Each row is a point. Each copy is the shape, with its points in the same order, stretched, turned, moved and blurred by noise. Some copies are also mirrored. Which?

Shape (7 x 3):
0:  19 -43 -15
1: -41  54  94
2:   7 -44   0
3:  44   1 -19
4:  58 -59  35
5:  18   3  49
6:  47 -31  31
Copy 1 (7 x 3):
0:  26 -18  36
1: -35 -30 -81
2:  11 -30  24
3:  47  30  29
4:  53 -52   1
5:  17 -22 -29
6:  44 -28  -3
Copy 1 is: mirrored
Copy 2 (7 x 3):
0: -49 -23 -10
1:  61 -20  35
2: -45 -35  -9
3:  -7  37  15
4: -86 -39  64
5: -11 -14  38
6: -46 -31  51
Copy 2 is: mirrored
Copy 3 (7 x 3):
0:  25  56  15
1: -41 -95  65
2:  18  38  32
3:  -5  37 -11
4: -24  84  50
5: -29   7  31
6: -25  58  38
Copy 3 is: only turned

Shape (7 x 4):
0: -17  -3 -36 -57
1:   3   9 -41  27
2: -15  27 -22  32
3:  14  23   3  14
4: -15 -30  35  42
5:  29  27 -36  36
6:  22 -74  56  35
Copy 1 (7 x 4):
0: -10 -31 -62 -17
1: -24  25 -41  29
2:   6  30 -36  32
3:   4   4  -5  32
4:  12  34   3 -25
5: -21  16 -25  56
6: -17  12  37 -43
Copy 1 is: only turned
Copy 2 (7 x 4):
0: -60 -18 -57  -9
1: -51   9  -4  38
2: -50  33   1  22
3: -28  -1  23  -6
4:  42  16  -5  30
5: -56  -3  31  26
6:  95 -38   5  34
Copy 2 is: mirrored
Copy 3 (7 x 4):
0:  34  39  -5  50
1: -58   7  15  17
2: -56  -1 -14   8
3: -23 -29  -1  29
4: -12 -30   0 -35
5: -70 -18  22  32
6:  26 -57  43 -37
Copy 3 is: mirrored
Copy 4 (7 x 4):
0:  -7  40 -73  -2
1: -66 -15 -11  11
2: -58  -2   5  40
3: -12 -19  10  29
4: -10  23  65 -17
5: -58 -51  -3  23
6:  30   2  84 -75
Copy 4 is: only turned

Shape (11 x 6):
0: -30  -9  11   4 -39   8
1: -24  19  -4   0  16  -7
2: -43 -25   5  20 -42 -33
3:  20 -17 -11  -4  11  15
4:  19  17  12  -3  -4  29
5: -16   6 -10 -37 -43  12
6: -24  28  35 -26   7 -95
7: -14   5  39   6   8 -62
8:  10   3   1  16  28  36
9: -26  17  -8   7 -71 -39
10:  18   4 -10   8  32   6
Copy 1 (11 x 6):
0:   3 -12 -19 -19  -8  28
1:  27  -6 -17  23  22  18
2:  20 -42 -10 -16 -31  64
3:   0  11   2   5  -7 -17
4: -14   2  -6   2  14 -25
5:  -2  19   3  -6  20  43
6:  49 -59  32 -11  35  61
7:  30 -56  15 -16   8  31
8:  10   2 -26  12   5 -38
9: -18 -38  11   3   8  81
10:  11  -2   0  31   7 -22
Copy 1 is: mirrored
Copy 2 (11 x 6):
0:  -7 -15 -20  19  16 -17
1:   3 -51   6   1  -1  26
2: -15 -16 -65  34 -11  25
3:  39  -5  17 -18  -3   1
4:  15 -11  42 -14  34  -9
5: -21  -9  24   8   2 -38
6: -74 -46 -37 -26 -14  68
7: -30 -35 -43 -24   8  57
8:  50 -30  27 -16  26   4
9: -48   0 -34  56  -6  36
10:  39 -24  20 -17  -2  33
Copy 2 is: only turned
Copy 3 (11 x 6):
0: -14  23 -41  11 -27   5
1:  11  11  13   3   4  18
2: -32  32 -19  -5  -6 -22
3:   8 -32   6 -24 -33   0
4:  15 -22 -11  25 -31   5
5:   8   6 -74  15 -24  27
6: -51 -24  37  13  71  17
7: -49 -18  47   5  33  -4
8:  17 -17  20  -3 -39   6
9:  -4  25 -54  31   4 -41
10:  17 -29  36 -10 -14  -5
Copy 3 is: mirrored

Shape (11 x 8):
0:   4  20 -38 -12  -5 -18  31  -5
1:  -6  10  23  26   7  -9   5 -10
2:  46  68 -15 -44 -19  -2  55   2
3:  24 -29  -4  33  33  23 -21 -12
4:  27 -23   0 -28 -11 -41  36 -55
5:  23  41  37  10  20 -17 -18 -17
6: -20   4  25  15 -21  10 -30 -12
7:  28  -9   2 -29  42 -19   8  10
8:   6  33  11  -2   4 -16  59  13
9:   4  12  16 -19  35  13  27  -8
10:  15 -77 -20  25  -5  20   5  34
Copy 1 (11 x 8):
0: -58 -14  10  24  -5  15  14  34
1:  -2 -35  -8 -22  18  25 -29 -13
2: -68 -36  63  92  33   6  52  13
3:  32  -7 -56 -32  -9  14  12  -1
4: -51 -29 -56   8  74  12  15  18
5:   0 -43  -6  11  25  27 -21 -51
6:  23   4   9 -17   9   4 -48 -24
7: -33 -42 -11 -13  20  13  34 -21
8: -52 -65  33  13  41  27   3  11
9: -28 -35  19 -12  41  43  27 -12
10:  25 -18 -50 -50 -11 -42  23  34
Copy 1 is: mirrored
Copy 2 (11 x 8):
0:  -9  10 -25   3  -7  24  55  14
1:   5  -4  41   4  -7   8   3  12
2: -23  15 -66  38   7  31  34  75
3:  15  55  42 -30 -39 -31  -6   2
4:  -3  24   2 -11 -45  88  29  17
5:   2  34  50  49   8  22 -20  15
6:  38 -23  30  32 -41  -1 -10 -23
7:  -4  62  -7 -35  22  28  -9  13
8: -21  -8 -19 -12  23  23  17  55
9:  27  30   3 -20  15  17  10  54
10:  -6  11 -19 -95 -51 -42 -17 -17
Copy 2 is: only turned
